Each wall is flat, endless, passes through zero and stands at right angles to its row. A trip goes straight from one point to another. List the walls that it crosses, first one first.

Walls:
(1): [ 64 -15  47]
(2): [-61   7 -26]
(3): [ 46 -47  -5]
(4): [-39  33  -3]
(5): [-12  24 -75]
(6): [-40  17 -24]
(7): [39 25 11]
(8): [31 10 41]
(9): [ 17 -27 -21]
Trips:
[ 8  8 41] to [ 31 -92 -23] -> 3, 9, 7, 8
[ 67 -28  -6] to [24 -8 -3] -> none

Walls:
(1): [ 31  -2 -12   1   4  59]
(2): [-20 -15  90 -60 -26  31]
(3): [ 36 -31  34 -64 -19  -3]
(4): [-11   1  -8 -31 -38 -16]
(5): [  23  -44  -43 -100   17  -19]
(6): [ 18 -30  53  22  -5 -27]
(7): [  3 -39 -10  -8  -5  75]
(8): [ -2  11  17 -72  48 -85]
Trips:
[ -3  18 -38  61 -21   3] to [-12  -4  10  32 -66 -48] -> 1, 4, 6
[ -3 -54  30 -34 -20 -19] to [ 54 -89 116  15 -39 -47] -> 7, 5
[-52  10 -18 -83 -34   5] to [ 18  -5 -46 -46  -8   6] -> 1, 2
[-44 -17   0 -38 -22 -32] to [-80 -15  50  37  83 -52] -> 6, 3, 5, 4
[36 25  4 63 78 16] to [-32 -63 -29 -62  15  18] -> 7, 6, 5, 8, 3, 2, 4

Walls:
(1): [ 14  -9   5  35  23 -32  53 -18  33]
(2): [  1  20 -21  14 -73  13  64  11  35]
(3): [  -2    2   53 -109   59   85   21   14   36]
(4): [ -9  49 -67   8   5 -59  16   0  79]
(5): [-20   3  -2  57  30  55  28  36  60]
Trips:
[ 32  44  74  26 -62   8   0  -4 -49] to [-28 -47 -71   9 -66 -17  59  34  20] -> 1, 4, 5
[ 12  23 -44 -35  11  34  34  38  30] to [ -6  18  86 -68  11 -47  48 -72  -4] -> 1, 5, 4, 2
[ 26 -44  34 -13  35 -24  -6 -84  17] to [ 44 -18 -26 -35  29 -22  42   2 -10] -> 4
[ 48  42  15 -14  13 -14 -21 -20 -40] to [-51 -38  27  34  34 -33 -32  28  10] -> 1, 5
[ -8  41 -30 -67 -13  46 -19 -44 -90] to [  2   8  31   8  34  10 -55 -26  33] -> 5

Walls:
(1): [ 39  62 -15  35   4  56  20 -50 -11  58  11  -1]
(2): [ 15  11  37 -28  71 -13   5 -66  76   8  62 -13]
(3): [-18  51  -1 -26  17 -66  21  34  47 -15  11 -44]
(4): [-27  17  25   5  25  17  30 -20  -5  11  45 -40]
(5): [ 46  10  43  46 -26  43 -67  25  48   5 -25  11]
(6): [ 11  57  34   5 -47 -11 -47  14 -31  23  29  48]
(7): [-44  -8 -23  39 -43  20 -14 -28 -24  18 -87  -6]
(8): [-30 -39 -34   1 -14 103  38  17  58  42 -25 -47]
(9): [-30 -23 -15  59 -96  39 -23  14 -52 -23  31 -33]
Trips:
[-61  49  -9 -23   8  45  44 -36  45 -21 -39  -7] to [ 34 -42  50  10 -13  11  46 -19  61   4 -62  -6] -> 5, 4, 3, 1
[ -26   26   10   23  -65 -116    6  -27    4  -76   25   68] to [ 17  22 -39 -72 -14 -59   1 -46 -38 -23 -13 -34] -> 9, 2, 6
[-48  28 -23  21 -46 -25  -5 -93 -56 -15  10 -21] to [-27  25  44  34  18 -99   3 -22  41  -8  21 -32] -> 3, 2, 1, 9, 7
[-22 -32 -56  -3  66 -33 -45   1 -22  22 -29  37] to [ 10  22 -13 -26  56  -4  31  10  13  15 -52  32] -> 3, 2, 1, 8, 7

Walls:
(1): [ -3 -31 -45   7 -21 -38 -10   7  23   5  -7 -72 -21   3  25  -4  11  47]
(2): [  6  -4  35  16  34  19 -52 -60  22 -36 -25   4   6 -15   4 -11  12  46]
(3): [  7  24  -8  12   5  -2 -29   7  -3  22  37   6  -7 -48   8 -15  13 -18]
(4): [ 14 -19 -40 -31  25   1  -6   2   5  13  10 -28  -5   0  10  19 -95  16]
(5): [-24 -30  39 -48  -1 -12 -27 -63  20 -20  14  -6  41   0  45  -5  16  -2]
(6): [-121   -2   42   45   29   -9   22  -43   32   -9  -38   16  -31   12
   32  -83   -9   -6]
Trips:
[-43  35  -3 -19 -65  -1 -18 -29  17  21  26 -23  18   3 -28 -20  22  -7] to [ 17   3  29   1  27  74  15 -32  63 -16 -14 -46  24  13 -13 -11   4  12] -> 2, 3, 1, 4
[-18 -39  38  24 -27 -11  57  20  45 -65  -8 -44  41  18  41 -57 -48   4] to [-54   8 -79  36  30   8  49 -20  30 -29 -36 -23   5 -16  45   3 -12  20] -> 5
[ 31  -5 -60  21  -5  71   6 -17  20 -46 -14   4   7  14  -8  -9  13  82] to [ 17  11 -16  24  57  25 -27 -21   3   8 -20 -37  42 -36  16  -1  -2  25] -> 3, 5

Walls:
(1): [ 10  52 -29  23 -51 -21  -9 -72 -13  32 -66 -31 -12  75  34  62 -44   7
  14 -19 -18  22 -37   6]
(2): [  1   3  33 -16  -4  61  20  68 -81 -43 -13  -6  10  -7 -28  50 -17 -32
  56 -41 -21  -6  29  17]
(3): [ -4 -25  24  43  -1 -64   7  -8 -25  45 -27  73  38  -2  31 101   7  -9
   5  -6 -33  -6 -12  -4]
(4): [ 19  24 -45 -65  29 -33   6  35 -15  52 -62  58 -28 -24 -14  52  16  38
  -3  13 -30  47  13  17]
(5): [ 41  43   0   2 -14 -14   7   7 -27 -25  55  63  32 -16 -35 -26 -42  46
  15  14  75 -45 -22 -56]
(6): [  18  -44   -9   -9   18  -56  -59  -16   32   -2   27    5   12  109
  -10   14   28  -42 -121   -5   21  -21  -19   44]
(7): [-79  73 -58 -42   5 -42 -79 -46   1  33  78  10  30 -27 -13  23 -12  16
 -36 -14  -7  20 -33  24]
(8): [ 90 -24  13   9  13   5  54  25 -22 -46  14 -66  12 -30 -44  52   6  12
 -45 -19 -31  23 -53 112]
(9): [-83  -8  -7  -1 -38  25  37 -28 -39   8  -1 -52 -38  96  43 -19  52 -10
  11   5 -30 -10  14  28]
(10): [ 35  11   7  52  23   6  -7 -26  48   3   3  38 -32   9 -44  -4  57  39
  28  29 -22 -65 -52 -35]
(11): [ 32   3  42  -6  11  71  -9  45  14  13 -17  16 -28  49  34  10 -12 -35
 -50 -17 -26 -16  -5 -28]
Trips:
[ -2  42  -4 -11 -15 -18 -33 -14 -32 -16  -7 -27  24 -43 -27 -41  49  -8
   1   4  19  68   1  15] to [-65  20  -9 -30 -45 -32  10 -34  28  10  22  26 -43  28 -13  68 -91 -19
 -30  10  -3  28  63 -68] -> 8, 1, 5, 9, 3, 6, 11
[ 50 -18  -2 -43  16   5 -65   8  35 -76  37 -29 -18  17  29   0 -15  34
 -23 -64  52  -2 -38  16] to [  3  42   3  65  -4 102 -21  21  36  -7  40   0   9  -6 -78 -27  36   3
 -87 -30 -39  -6  42   8] -> 10, 2, 5
[  7  15 -41  -2 -47  23  29  31  51  54  -2  44  29 -19  -9  12  -3  -8
 -10 -56  30  -1  36  25] to [ 55 -45  29 -51 -25 -44 -23 -29  11 -86  68  26 -22  17  16  -2  -3  -1
 -57  -2 -49  17  31   2] -> 6, 2, 8, 3, 4
[-42  -9 -40  36  12  33  31  50 -66  -4 -56   2  67  24 -72  11   8  30
 -31  -2   9   9 -31  51] to [ -8 -14  45 -16  11 -30   1 -62  12 -21   2 -45  13 -35  33  45  -1  12
  -3 -21  -7  43 -67 -31] -> 7, 9, 6, 4, 2

Walls:
(1): [ 61 -25   9 -11  35   3 -35   5  71 -12  23  58 -95 -59  61 -52 -50  32
  29  55 -38   7  29  -5  27  18   6 -20  32  45   6 -10]
(2): [-73  30  -9 -25   7  13 -48   0 -65 -70 -11  -5   4  14 -95  60 -16  47
 -10 -57  12  13  41 -16  28  -5  39  17 -30  82 -25  44]
(3): [  8  29  47 -30  24 -61  -8  53  58 -68 -30 -20   4  -6 -48  30  31 -24
  17  43   9  15  46 -57  47 -30   6 -26 -10 -38 -58 -56]
(4): [ 35 -29  72  95 -23 -38  60   7 -11  24 -49 -13  78  -8  10  11  56  50
  14 -12  51 -10 -14 -43  31  50 -31  42 -21  82 -11 -23]
(5): [ 15 -41 -16 -10  46  22   3  -5  39  71  -1   3  88  15 -35  13 -48  19
  47  -6  25  -7  51   7  22 -14  37 -29 -20  -4 -50   0]
(6): [ 71  83  10 -17 -35  36 -40  46 -28 -20  94 -68 -25  26  24 -92 -31 -19
 -33 -29  15   5 -42 -17 -22  29   4 -36 -13  23 -19  47]
Trips:
[-14  -4 -24  57   0  61  -4  14  47  82  10  34 -25 -29 -43  25 -41 -20
  57  46  39 -12   9  11  82  51  -9 -83  20  64  40 -69] to [-40 -25 -51  23  82   6  10 -20  20  45  28  46  62 -11 -39  47   2 -23
 -55  58   1 -72  -7  -9 -15  35  19  28 -28 -20  30 -48] -> 1
[-31  -5   7   0 -15  -7 -59  15  85  13  10 -10 -36   4   3  -3 -10   7
 -15  23 101   8  30 -37  -2  52 -33 -23  15  30 -49  15] to [ -34  -18   17  -14   50   15  -82   17   -4  -22    5  -37   28  -22
    3   -2  -19   36  -14  -45  -40    0  -16   26   24   25   11   35
  -17 -107  -35   20] -> 4, 1

Walls:
(1): [ -21  -33  -45    8   -3   82  -67  -56    6   31  -36   -5   15   -4
    6   41   83  -22  -54  -31   -9   45  -54   30   22 -100   23   93
    3  -38  -23   97   42  -41   37  -64  -56    3   -3   -4   -6   31
  -10   18  -22    1   45   -7]
(2): [ 11   1  -8  19  28  29 -23 -15 -28  26 -20  18  -3  -8  57  -1  -7  37
 -50   8 -35  56  -4   1  -9  24   4  41  30 -31  31  25 -37  -8 -14 -16
 -21 -27  -6 -15  32  11  27   0   9  65 -88 -52]
(3): [ -53   62  -86  -68   32   23   13   26   36  -26   15  -36   46  -18
    1  -43   27   28   -7  -28   17  -10  -11  -53  -56   35  -41   18
  -83   78  -15 -101   35   54  -35   28   10   31   17   26  -10   -5
  -56    4  -33   -4    6   44]
(4): [  7 -14  50 -15 -49 -51 -10 -36  -4  23  10 -21 -11 -33  17 -20 -76  64
 -21 -20  77 -19 -30  40 -62  15  29 -36  42 -85 -38   8 -60 -14 -20 -31
   9  20   4  -6 -73 -33 -42 -10  10  15  11 -52]
(5): [-30  18  -3 -54  43 -19   3  12 -76 -28  43  65 -86  36 -35  22  29  26
  12  45  31   3 -45 -11 -33 -18  27  -2  -9  -4   3  58 -27   7  38   5
  33  16  37 -12 -24  39 -52  -8  60  56  13  63]
(6): [-39   3 -11  48  11  11  -2   4 -52 -32   0 -32 -23 -38 -14 -30 -92  36
  46 -34  27  59 -14 -19  70  32 -14  85  40 -81  33  30 -40   5  69  30
  50   4  -6  28   7 -50   9  32 -18   2 -24 -25]
(7): [-36  27 -45 -48 -51 -18 -17 -29   8  15 -25  50  12   5 -27  48 106  -9
  28  66  17  24 -26  72 -15   4  92  20   2   3  24 -42 -55 -40 -40  44
  66 -27 -38  16 -31   8   4 -20  70 -55  32   7]
Trips:
[ -41   14   13  -26  -31    2  -89   16    7  -71   22   66    8    6
  -25   35   17    9  -74   71  -22    2   43   51   55 -105   11   17
   -2  -48   -3   -3  -18   -4  -25   -4  -92   29   60   62  -28    5
   42  -16  -49   19   44   30] to [  -5   76   26   13   17  -49   16   49   -4   32   19  -29   -9  -19
   42   -2  -28    2  -16  -11   -1  -16   50    2  -29  -61   30  -21
  -20  -70  -51   -1  -59   11  -27 -116  -20   27   80  -24    1  -62
  -44   -5   11   22   45  -45] -> 4, 7, 2, 1
[-50  14 -30  17  -5  23  53 -21 -16  -8  -5  21   3  35 -30 -15  67  56
 -51  -9   7 -13  12  -9 -25  -7  -1 -47  23 -22  11  -6 -31   9 -48 -15
   7  -7  19 -16  46   1   3 -62  -3 -20  27   4] to [ 31  46  50 -17 -83   4 -59  -9 -71   2  38 -92  12  27  91  35 -63 -27
 -17  64  36  30 -32  16  21 -10 -32 -29  71 -83 -26  34 -32  13  37  34
 -27 -25 -65  45  68   8  51  15  13  51   1 -33] -> 3, 1, 6, 5, 7
[  22   14   93   24 -113  -64   15   -1  -28   29   56  -52   36   -7
   28   43  -22   43  -23  -13  -10   -6  -45   -9   51   29  -48   17
  -33  -51   -8   72   27  -36   19   -9   53   -5   10   -2   83    6
  -44    4  -38   21  -13   19] to [-36  54 -28  25  80 -11  23  15  27  11  27  12 -28 -84  18  35 -31 -23
 -24  86 -23  13 -10 -22  23  25 -12  26   3  -2   5 -61   5 -17 -30  10
  22  28 -60 -20  18   8  -7  23  18  -3  12  14] -> 1, 4, 3, 7, 5
[-39 -62 -38  60  17 -17  36 -15  84  15 -19   2 -11  10  40  -9 -39 -49
  20  73 -60  -1  31   4   8  95  35  25  40 -59 -59  49 -23 -47  22 -14
 -32  13 -36 -31   1  30  29  -3   2 -72  -6 -21] to [-48 -16  39  -9   6  14 -44 -73  91   7  96   8  -3  45  18  33  -6   2
  -4  12  48 -21 -47 -16  67 -33 -19 -21 -35  15  12  -4  11   2  33 -83
  -7 -26 -42  18 -35  31  14  -3 -69  -6   1  27] -> 7, 2, 6, 4
[ 55 -18   8   1  66  38 -20 -43  18 -39  54 -18  18  -9  22  13  90  23
 -24 -10   3 -22  -3   4  24 -37 -56 -39   2  52  68 -12   6 -20  22 -45
  45 -26 -31 -15  51 -85 -21 -27  -3 -50 -61  78] to [ -3  44  -6  10 -32 -36 -39 -11 -24 -17   5 -34  27  98  -2 -10 -42 -23
  10  47 -26  22  56  23   7  11 -10  54  -5   0 -19  -2  -1 -66 -14 -89
  15 -41 -23  -5   6  28 -16 -11 -15  42 -24  86] -> 2, 5, 3, 7

Walls:
(1): [-23  13 -62  -3 -37   2 -41  18 -52 -61 -23  22 -49 -25 -23   1   8 -17
  -8  -2 -11  46  48  22 -39  15  -6  32  -6  31  19  -8   8 -22  -7 -63
   2  64 -16  28 -15 -38 -22 -41  30   0 -27 -16]
(2): [ -6  13 -44  16  28 -30  30 -24   0  21  42 -27  43 -12 -17 -25  -8  31
  21  46  24  27  14 -37  -4  12 -13  48 -20  31  25   2  49 -16 -19   4
  49 -22  -1  20 -22 -14 -49 -18 -47  12 -52  21]
(3): [-27  -1 -35 -94  25  37 -37  20 -48  43 -50   3 -31 -46  15 -23  16 -20
 -31  13 -20 -17   4  13  -3 -72 -16  22 -20 114   1 -21 -29 105  -2  28
 -80  19   6  26 -30 -27   1 -43 -18  -3 -54  24]
(4): [-105  -74  -37   43  -14   12   -6    5  -30  -28   39  -19   12  -20
    6  -62   16  -11   19   26   12   26  -57  -61   27   39  -23   -2
  -41   45   24    4  -61   17   34   36   88    5  -24  -60  -26  -39
  -42   20   52    9   91  -18]
(5): [  2 -48 -10 -26   9  36  10  11  25 -22 -50  35  60 -35 -68 -13 -23  51
 -12 -12  77   5   9 -10 -16 -74 -24 -24  55  25 -14 -24 -93 -11   7 -16
 -15 -42  11 -11  25  17 -14  -7 -14  55  43 -17]
(6): [-11  25  13 -14  86 -19  31 -34  62  -2  39 -58 -46 -43  53 -30  48  13
  50  29   9 -78  22 -18  74   5  22 -19   6  -8 -79  59  52  62  50 -24
 -14  20  45  24 -28 -10  22 -64  32 -12  49  12]
(7): [ 54  40  19  -3  84  46 -14 -20 -26  12  41  26 -50  52 -39 -32   8   5
   4   8 -28  13  34  25  16  33 -30 -52  52  11 -27  56  34  19 -23   6
 -21 -16  10   4 -76   0   4 -26  -9  31  32  30]
(8): [-16  35 -60 -33 -26  22  11  -9  40 -45 -15 -11  29  38  35   9  -7  30
  20  15 -19 -23 -44  67  36  16  22 -54  65  24  -2  29 -31  -6 -11  63
  20 -17 -40 -52  69 -10 -55 -45 111  23  33 -41]
(9): [ -2   5  31 -24  77   9  35  12  52   8 -14  -7  -1  20  22 -17  13  52
   7 -16 -31   7 -58  18  -1  11   0 -84 -19  46 -18  56 -22 -40  91   2
 -36   6 -64 -44   5 -27 -59 -52   4 -40   7 -32]
(10): [-37 -44 -11  26  29  23 -83 -34  77 -39 -24   1  19  55  70 -69 -37 -31
  -4 -78  25  22 -36  -7  17 -10  27 -51 -63  19  15   0  38 -36  33  26
  49  42  60 -90  14 -10  21  14  49 -35  10  12]
(11): [-49  76 -55 -13 -28   7 -33  18 -32 -59   4 -57 -20 -33   0  21  22 -13
  50  -1 -63  18  36 -19  65  49 -40 -15  17   8   5   6  44  54 -49  37
 -12  13  27 -88 -74 -21 -56  60 -90 -60  63 -10]
Trips:
[  8  44 -16  -2  24  53  45  -6 -37 -40  26   5  -7  50  55  59  56 -24
  30  51 -36 -42   6 -44  10  -1 -12  68  -9  62 -62 -25 -40  20  -8 -78
 -51  11  12 -19  79 -38  50 -21   1 -34   9  31] to [ -2 -64  57 -11 -25  51  13  28 -79 -73 -21  17  -2  62  27  42  24  29
 -41  -5   8  -5  67 -47 -72   2 -18  63 -28 -72 -25 -71 -58 -14 -27  27
 -16 -28 -41 -38   9  30  -4  14  21  10  -6  16] -> 8, 11, 6, 5, 3, 4
[-25  38  -6  29 -26 -40 -43  -3  39  52 -18   4  40  -2  72  27  16  -7
 -14  66  22 -46  16  39  18  20   2  -5 -18 -78  19  48  79  73 -36 -32
 -51 -39  16 -17 -21  30  -9 -99 -92 -19  16  10] to [  72   22  -15  -28   48   60   64  -75  -37   -3    5   19  -52  -13
   20   26    4  -50   21   35   19   -5   43  -39   13   42   -9   48
   46  -46   54   93   38    3 -108   38   11   77  -82  -19   50  -12
    5   -5  -38   72   20   49] -> 3, 8, 1
[ 31  31  14 -76  74 -23  44  24 -62 -45 -26 102  26 -30 -18 -68 -41   1
  -2 -26 -36  38 -22  16  76 -23   6 -33  13  -5 -28  49   3  18 -46  53
  52  62  14  44  20  38 -47  -2  59 -19 -41  -3] to [  45   12   27  -23  -77  -20  -19   -3   23  -17  -59   32    2   52
   33   32  -55  -74   32    0   28    9   24  -38   57  -41   10   75
   93   -2   33   34    6 -109  -33    3  -30   40   35  -44  -55  -58
  -46   10   73  -17  -36   12] -> 6, 9, 5, 3, 11, 7
[-11   8  98 -38  24  30 -17 -21  20 -21  -1  37 -11  68   0  -8  -5 -24
  21  26 -50  35 -13 -46  12 -21 -19  -5  47 -99 -42  -1 -19  12  16  -1
 -19  26 -28 -29  20  75 -62 -25  27 -49  18  73] to [-11  71 -30  68 -60  27  -4  23  11 -32   5 -39 -32  41  33 -23  -7 101
  31  74  52  61 -24 -15  39   4  -5 -84 -27  -5  65  32  39 -20  55  27
 -38  48  57 -28  -1  15  89  29 -25 -38  27 -10] -> 11, 4
[ 58   1  26  38  21 -21  -1 -18  21 -21 -15 -38 -42 -45 -13 -13   3  -9
 -34  -9  -3  -2 -11 -29 -26 -33  14 -83 -31 -28 -29  26   6  54  -1  -9
  13 -19 -27 -11  -5  51  61 -33  25  44  10 -25] to [-28 -35 -96 -10 -56  18  12  49 -28   4 -23   2 -37 -15   2 -27 -60 -21
   4  70  45 -36  23  -9 -17   8 -60 -24  60   2 -10 -49 -61 -30 -42 -33
 -41  65  54  96 -70   4 -43  19  42  12  11 -19] -> 10, 9, 3, 1, 4, 6, 7, 11
